Each row of a before or after table is a point. One or more steps were done to the points. Then noise was added and the rows were shuffled. The steps act on how far a point lies along the listed directions, d1 being the first. Name the steps. A step turns or swaps two directions, mirrors them in a line or flattens them onto one, adds a multiple of one to another, or multiplies one. Angles are multiples of 10 degrees, from the lower direction toward the higher: turns from -170 to 170, lines from 10 to 170 but not 90. Use the fewest steps. Two steps may share a direction if one is a turn and the other turns, adds or multiplies; they go together, in the order done. Otherwise the lowest direction goes first.
In the rows, 128 means zero.

Directions:
(1): [123  69 152]
(2): [ 64 135 133]
(3): [121 104  68]
Before (8 x 3):
[[162  99 116]
 [ 34 102 168]
 [ 84 109 182]
 [166 171 185]
 [ 71 137 111]
 [114  86 133]
 [151 120 130]
 [ 91 103 138]]
After:
[[ 83 153  78]
 [ 72 122 149]
 [ 33 137  88]
 [167 200 118]
 [ 89 116 104]
 [160  98 112]
 [113 102  95]
 [152 124 119]]
Steps: swap d1 and d3

Directions:
(1): [112 153  68 160]
(2): [ 58 108 130 113]
Before (9 x 4):
[[164 163 115 145]
 [142 155  98 153]
 [167 146  77 162]
 [123  92 174 100]
 [146 131 149 125]
 [137 128 141 122]
 [104  49 214  92]
 [148  83 229  75]
 [175 131 128 150]]
After:
[[ 19  90  85 149]
 [ 70 109 106 127]
 [155 133 172 109]
 [193 112 160 117]
 [116 125 133 123]
 [  9  96 125 107]
 [141 102 172 120]
 [171 137 151 127]
 [109 122 147 120]]
Steps: turn d1 and d2 by -90 degrees

Directions:
(1): [162 131  76 103 167  79]
(2): [107 106 157 133 208 142]
(3): [ 52 154 124 116 125  86]
(4): [134  64 163 126 108  77]
(5): [156 174 186  86 132 113]
Before, 9 rows:
[[123 147 147 108 171 110]
 [ 89 130  40 178  64 162]
 [101 165 188 151 108 188]
 [136 154 110 103 166 112]
 [126 151 137 152  35 165]
 [ 86 153  98 118 172 122]
 [101 124 122 167  87 190]
 [177  96  84 156 127 145]
 [136 191  98 122  80 183]]
After (9 x 6):
[[155 146  70 128  97 137]
 [ 86 101 136 173 118 185]
 [ 83  98 106 146 174 105]
 [147 169 116 108 109 109]
 [152 159  91 104 135 116]
 [120 101 183 167 160 201]
 [ 98 169 173 155  95 191]
 [124  51  86 197 154 191]
 [120 143 118 144 176 214]]
Steps: turn d2 and d3 by 140 degrees; turn d4 and d5 by 20 degrees

Directions:
(1): [ 97 146 125 176  77 152 116 193]
(2): [167 190 147 153 185 117 106 157]
Before, 8 rows:
[[105 115 110 140  79 148 134 147]
 [123 118 128 125 109 120 127 108]
 [110 129 106 133 101 140 124 145]
 [101 145 123 152 109 129 115 175]
 [124 157 134 181 115 131 116 182]
 [103 108 115 117 105 127 130 132]
 [139 132 129 116 148 118 125 118]
 [140 137 138 111 168 114 127 116]]
After, 8 rows:
[[ 95 138 106 157  76 152 119 179]
 [158 125 138  83 197 102 134  80]
 [ 92 176 132 229  62 154 103 248]
 [ 96 111 114 126  96 132 128 144]
 [127 116 127 122 112 119 130 103]
 [151 125 129  99 167 109 131  95]
 [ 75 161 120 195  66 150 106 232]
 [ 84 127 107 173  43 164 125 194]]
Steps: multiply d1 by 2.5

Directions:
(1): [ 80  96 147 131 158  80 143 189 168]
(2): [121 179 117  96 111 179 184 163 166]
(3): [134 160 212 163 126 158  92 158 123]
(4): [167  66 161  80 101 141 152 159  94]
(5): [106 114  82 168  61 142 102 177 110]
Before (9 x 9):
[[148 146  92 111  79 180 182 111 109]
 [132 167 115 133  86 158 150 157 135]
 [139 159  99  74 114 177 175 112 142]
 [156 146 139  89  88 133 159 133 115]
 [ 83 146 164 161 137 139 157 238 168]
 [113 142 213 127 187 107 142 164 172]
 [138 219 107 120  96 216 200 135 152]
 [ 77 119 136 221 120 109  83 174 153]
 [122 150  84 110 124 141 167 144 159]]
After:
[[153 114 179 144 136 131  71  88  87]
 [158 115 160 166  95 148  99  95  65]
 [ 68 116  49 170 111 110 148 164 179]
 [134 123 160 170 140 110  79 130 116]
 [ 86  50  94 167 161  46 122 164 125]
 [110  88 124 101 195  55 163 120 164]
 [138 108 117 163 104  99  92 115  95]
 [156  94 134 198 137  94  62  51  59]
 [162 116 157 115  98 104 116 113  89]]
Steps: turn d2 and d3 by 170 degrees

Directions:
(1): [175 153  78 124 147 207 130  83 163 135 134]
(2): [199 155 142  95 156 122 158 176  77 144 165]
(3): [138 152 157  96  55 147 164 113 115 166  65]
Before (11 x 11):
[[148 112 170  86 114  73 140 183  70 141 117]
 [160 138 155  72  81 125 144 135  84 142  74]
 [ 99 155 170 127  57  85 142 168  92 149 100]
 [185 158  47 121 237 199 115 106 125 108 195]
 [ 66 159 130 127  62 123 127  80 137 151  88]
 [ 49 124 197 134  73  78 144  90 129  90  72]
 [152 149 167  72 100 104 189 153  74 173 110]
 [ 56 117 137 187  71 111 119  85 182 104 104]
 [187 144  46 164 238 186  92 100 143 115 184]
 [137 132  41 146 225 179  95 138 166  81 218]
 [ 80 113 136 161 100 124 146 116 135 125  96]]
After (11 x 11):
[[139 145 123 159 105 147 151 103 152 115 141]
 [118 163 161 125  88  89 136 171  88 142 140]
 [132 123  69 167 173 170  89  87 155 125 121]
 [105 140  72 126 163 168 100  76 151 110 129]
 [135 102 166  99 121  68 129 179  66 134 127]
 [115 125 164 105 122  88 156 149  93 151 118]
 [102 136  70 134 159 177 103 117 175 101 157]
 [123 153 177 112 124 107 159 113 106  96 124]
 [116 165 115 124 102 130 133  91 133 142 128]
 [128 124 127 155 130 146 151 129 120 130 124]
 [141 119 143  92 109 114 113 136  96 118  93]]
Steps: flatten d1 and d2 onto the line at 150 degrees; multiply d3 by 0.4

Directions:
(1): [114 123 141 105 103 153 105 170 158 117  26 156]
(2): [148 110 184 139 110 152 171 165  58  75 125 101]
(3): [154 117 112  39 160 134 145 175 144 151 139  72]
(4): [132 174 101 183  91 140 105 181 111 183 123  78]
(5): [ 71 175 207 120 156 129 164 117 135 178 121 121]
Before:
[[128 140  88 111 132 123 139 146 144 153 128 106]
 [ 78 182 159 109 180  87 115  63 204 211 155 160]
 [142 128  56 140 135 126 100 124 120 106 150 139]
 [115 154 156 151 122  88 143 145 131 199 178 101]
 [150  79  79 163  97 151  48 126 159 103  62 187]
 [151 150 137  63 142 179 137 238 151 157  99  54]
 [143 139  48  85  90 139  92 155 168 175 104 134]
 [128 169 187 209 118 124 133  87  97  85 122 147]
 [120 130  80 139 153  95 126  62 166 155 154 133]
 [ 75 186 141 137 155 118 119 110 167 218 114 113]
 [107 182 126 178 158 110 135  72  98 168 194  77]
 [ 63 139 176  92 148 147 168 145 192 189 101 119]
 [124 154 134  74 163 126 175 137 142 170 169  40]]
After, 13 rows:
[[114 187 133 169 111 137 151 157 114 179 145  47]
 [ 64 197 199 131 165 101 131  75 178 210 141 152]
 [151  68  81 103 140 138  65 103 184 108  94 183]
 [120 151  95 122 126 124 135 145 141 157 123 104]
 [144 178 127 143 107 181 117 236 124 172 107  53]
 [152 112 192  97 167 121 163  85 118  48 131 144]
 [ 81 166 173  88 177 121 147 119 160 198 120 102]
 [131 127  55 121 147 125 102 121 135 117 146 141]
 [116 150 144  97 185 117 155  83 110 144 177  77]
 [122 131 171  99 138  93 159 154 134 179 168  99]
 [130 151  59  87 102 135  98 143 176 195 113 133]
 [105 139 100 141 155  98 130  69 168 167 137 133]
 [ 61 159 191 151 122 153 172 153 156 187 106 107]]
Steps: multiply d1 by 0.7; turn d2 and d5 by -20 degrees; swap d3 and d4

Directions:
(1): [177 139  74 121  75 129 116 215 112 119 177 139 104 126]
(2): [199 105 119 125 139 130 179  69 182 104 176 144  97 151]
(3): [138 177 119  99 184 115 135 116  91 144 132 204  96  64]
(4): [151  98 139 101  85  72 208 142 103 118  64 140 147 111]
(5): [ 73 105  17 119 148 127 143 115 139  86 118 138 149 126]
Before:
[[117 126 102 128 135 142 115 128 138 121 136 116 143 133]
 [117  99  98 143 102 148 119 151 151 117 133  84 152 167]
 [103 124 111 120 130 111 149 123 129 122 100 136 130 119]
 [110 119 121 122 140 104 159 122 128 115 105 131 146 115]
 [ 68 144 127 134 129 102 106 167  87 134  80 128 156 105]
 [123 119 140 132 127 131 132 108 140 118 110 124 135 133]
 [117 133 118 132 138 129 129 114 124 125 129 130 113 127]
 [158 128  97 116 110 129 122 170 129 115 170 127 110 127]
 [145 133 115 143 120 138 122 147 135 112 150 131 117 142]
 [126 142 127 134 141 132 120 119 137 132 138 131 131 126]
 [106 136 117 135 138 126 120 112 119 131 110 135 133 120]
 [111 135 121 133 150 124 122 107 121 123 126 139 120 119]
 [132 123 136 115 117 103 176 110 119 118  89 133 143 120]]
After, 13 rows:
[[126 117  98 125 113 133 125 145 133 116 129 113 148 136]
 [112  64 107 153  60 142 134 160 165 107 110  43 176 199]
 [122 149 107 128 149 126 115 125 112 125 142 154 108 107]
 [141 144 117 129 129 126 128 135 131 129 144 139 126 121]
 [155 113 126 134 106 117 161 136 137 105 123 129 127 143]
 [127 138 111 129 136 127 128 124 120 124 138 138 106 122]
 [ 94 134 122 135 167 130 122 108 137 123 127 129 139 119]
 [127 122 130 141 125 147 111 116 152 117 137 115 129 143]
 [106 141 144 134 165 140 129  71 142 125 121 125 133 129]
 [ 86 138 112 129 153 129 121 114 131 130 114 136 127 119]
 [  7 172 135 142 141 112  51 199  51 157  58 120 174  87]
 [158 101 127 103 110  94 183 131 129 111 114 130 129 121]
 [103 150 105 134 137 130 102 133 109 134 122 141 127 112]]
Steps: turn d1 and d4 by 90 degrees; multiply d2 by 2; multiply d3 by 2

Directions:
(1): [153 207 124 126 121 100 147  99 106 187 161 115 121 170  78 103 204 141]
(2): [113  71  73 126 182  76 167 101 122 179 149  70  83 134 141 127  91 153]
(3): [167 123  50 127 146 162 106 134 114 153 119  97 186 135 173 115 154  42]
(4): [126 197  66 115 142  86 129 102  97 115  74 172 147 119 131 200  89 146]
Before:
[[124 114 143 148 106 142 121 160 144  91 117 137 126 110 122 112 118 126]
 [123 122 141 127 142 111 144 119 128 134 145 129  87 106 114 138  96 160]
 [128 122 135 118 121 140 118 130 145  83  97 161 134  99 154 155 102 131]
 [114 132 147 133 117 126 129 123 126 105 112 156 118 109 109 167 104 159]
 [140 104 141 148  94 203  74 187 153  76 103 152 185 115 160 132 147  49]
 [126  24 132 153 151 127 130 143 139 153 172  69  77 149 143  87 119 108]
 [110  92 240 129  73 197  87 172 167  73 153 158 133 123  97  96 166 109]
 [103  70 152 136 132 145 142 157 146 156 151  93 116 127 131 100 138 135]
 [124 126 193 121 100 153 135 144 146 108 140 153 112 138 112 110 136 146]
 [134 123 171 135 106 148 110 130 141 135 127 144 140 117 142 149 139 130]
 [143 153 120 137 113 153 120 139 122 127 141 134 154 142 119  93 172  95]
 [114  98 171 116 129 129 126 141 151  93 116 153 137  97 146 139 100 155]
 [111  36 154 149 145 114 143 151 159 138 143  86  83 119 137 104 111 145]
 [159 187  90 131 119 127 118  92  96 181 126 120 148 144 115 140 165 100]]
After (14 x 18):
[[136 128 144 146  94 154 110 166 141  84 107 146 148 111 125 115 129 108]
 [143 145 167 133  95 159  96 137 139 124 115 159 157 120 147 151 152 113]
 [160 152 132 120  99 187 106 149 130 110 116 155 177 140 144 116 162  71]
 [126  79 179 121 121 159 115 155 158  97 132 135 151 101 156 105 126 118]
 [137  79 110 131 162 131 141 124 132 161 162  85 101 115 140 107 114 115]
 [138 202 130 133 111 107 127  87  99 164 123 145 122 138  89 157 148 149]
 [126  68  10 138 207  57 146 100  97 175 121  75  89 144 166 164  63 119]
 [126  46  47 138 190  84 149 128 130 172 118  65 102 121 172 137  86 117]
 [120  95 208 130  97 166 114 149 167  75 128 156 120 104 139 112 126 136]
 [137 215 118 128 104 136 115 130 107  99 102 185 169 133 109 142 157 115]
 [130  84 173 142 108 171 120 149 144 118 145 122 126 118 121 109 142 115]
 [119 109  56 123 164 116 144 133 117 168 109 104 145 125 157 150 110 118]
 [117 190 218 146  44 186  67 191 153   8  62 247 178  98 110 185 130 120]
 [159 197 155 117  61 233  37 175 132  45  80 211 243 119 133 148 183  23]]
Steps: add -0.7 times d1 to d4; turn d3 and d4 by 130 degrees; multiply d2 by 2

Directions:
(1): [129 119 130 138 171 139 115  98 161  48 113 162 164 162  37 136 147 191
 104 127]
(2): [ 98  56 115 151 119  76 129  89  95 148 117 145  86  74  82 122 125 140
 140 216]
(3): [205  99  61 168 176 133 160  74 120 120 146  71  95 152 139  87  97 129
 125 107]
Before (9 x 20):
[[ 99  64 117 162 118  62 150  87  54 183 124 144  58  72 117 139 105  94
  151 236]
 [201 170 108 107 163 166 151 127 144  95 140 106 135 178 136  97 127 126
  119  45]
 [164 133  91 145 142 130 180 131 115 166 153  65 120 141 219 100 119  88
  143  97]
 [ 87 208 173  83  76 159 106 213 134 182 139 152 158 120 199 137 153  83
  137 118]
 [ 63 153 179  93  46 108 107 211 144 175 105 137 127  68 177 181 151  90
  145 154]
 [ 48 142 173  73  52 122 105 187 144 150 106 164 155  80 122 138 149 108
  142 163]
 [160 104  70 175 188 157 126  57 166  34  90 134 141 183  75  92 125 179
  101  88]
 [117  75 141 126  99  75 155 123  67 211 140 113  88  80 191 113 126  78
  151 202]
 [ 53 161 164 101  67 124  94 190 155 133 107 200 146 115 144 152 143 110
  139  88]]
After:
[[135 153 142  91 124 139 131 142 132 110 120 154 134 136 104 119 142 131
  126 104]
 [150  77  88 175 149  88 166  76  62 166 138 108  55 109 144 120  92  95
  149 189]
 [117 174 149 101  78 132 126 203 151 161 119 101 128 106 199 164 137  86
  134 101]
 [150  84 123 133 116  91 167 116  75 205 144  88  91 102 206 100 116  77
  148 170]
 [119 118 120 138 112 108 166 140 108 177 137  97 117 113 193 116 134  89
  148 139]
 [ 96 176 145 110  88 141 108 185 161 123 119 169 145 144 161 138 133 105
  134  50]
 [113  91  96 166 159 140 113  69 159  42  78 167 141 148  57 108 135 185
  111 129]
 [109 163 138  86  89 152 122 172 155 134 121 117 156 123 150 114 129  99
  137  99]
 [106 214 161  89  88 168 107 211 137 178 144 138 160 135 204 131 149  83
  132  97]]
Steps: flatten d2 and d3 onto the line at 40 degrees

Directions:
(1): [162 204 124 127 108 130 102 105 158 120 161  42  71  84 175 150 129 175
  79 133 102 141 167 148]
(2): [119  55  94 122 147  73 109 147 154 162  89  81 135  58 165  80 176  80
 110  92 122 166 126 152]
(3): [117  83  72 136  63 119  57  81  80 112 111 132 133 103 153 173 151 163
 115 156 187  82 102  95]
(4): [149 123 198 114  37 147 143 117 134 129  79 181 118  54 133  81 133 128
 143 147  71  95 152 119]
Before, 10 rows:
[[129 137 156 129 161 131 150 142 132 133 130 124 132 150 108 145 120 115
  143 124 129 133 140 128]
 [140 152 117 130 104 140 102 117 113 108 136 125 129 129 130 154 128 149
  116 147 135 104 126 129]
 [133  99 141 123 104 114 128 129 129 121 101 149 141 108 134 106 138 126
  159 132 129 106 124 130]
 [ 99  46 101 133  84 107  84 104  73 120  81 215 184 132 107 137 142 127
  151 159 186  65  72  84]
 [100  98 109 149 143 125 123 131 111 129 123 162 167 158 111 145 118 111
  125 123 175 112  81 102]
 [ 99  94 128 133 118 118 128 124 125 130 118 143 148 128 131 131 135 113
  131 130 149 114 120 115]
 [116 102  94 131 148 113 110 131 106 126 132 118 142 148 117 151 115 133
  136 129 159 115 109 127]
 [129 141 124 130 193 123 139 126 151 125 159 109 120 165 123 132 117 112
  120 112 113 163 130 143]
 [136 142 104 129  98 109  87 106 115 126 119  82 105  77 165 160 143 168
   93 141 148 114 134 121]
 [120 130 151 137 117 136 141 134 137 133 126 151 142 140 129 132 124 114
  142 122 123 118 132 128]]
After:
[[142 173 121 130 147 136 121 135 134 115 154 100 124 145 127 146 121 137
  112 130 122 132 135 147]
 [101 100 153 142 169 132 172 162 132 141 113 193 179 169  85 104 107  77
  148 109 138 130  89 114]
 [119  92 102 131 145 106 119 132 117 119 122 134 153 151 126 132 136 125
  157 125 167 117 106 128]
 [ 76  63  98 138 249  97 159 175 106 140 129 200 215 247  53 122 113  65
  174 108 186 141  60 119]
 [130 115 165 126 110 135 136 127 120 131 103 149 133 115 116 137 130 121
  147 138 126 108 140 115]
 [145 200 114 129 174 109 122 135 153 133 162  34  89 115 158 157 124 159
   82 116 124 161 153 153]
 [ 94  96 131 133 152 118 147 140 131 134 126 147 157 154 116 126 127  99
  140 120 148 127 116 121]
 [146 130 172 120  99 139 135 105 147 122 114 153 110  93 135 101 126 122
  128 135  76 124 147 129]
 [126 120 147 123 165 124 159 159 134 137 125 139 142 146  99 110 102 108
  153 117 110 132 128 142]
 [113 111 132 139 111 132 124 125 124 131 121 153 149 143 132 143 131 117
  141 126 142 110 122 120]]
Steps: multiply d1 by 1.6; multiply d2 by 0.7; turn d3 and d4 by -120 degrees
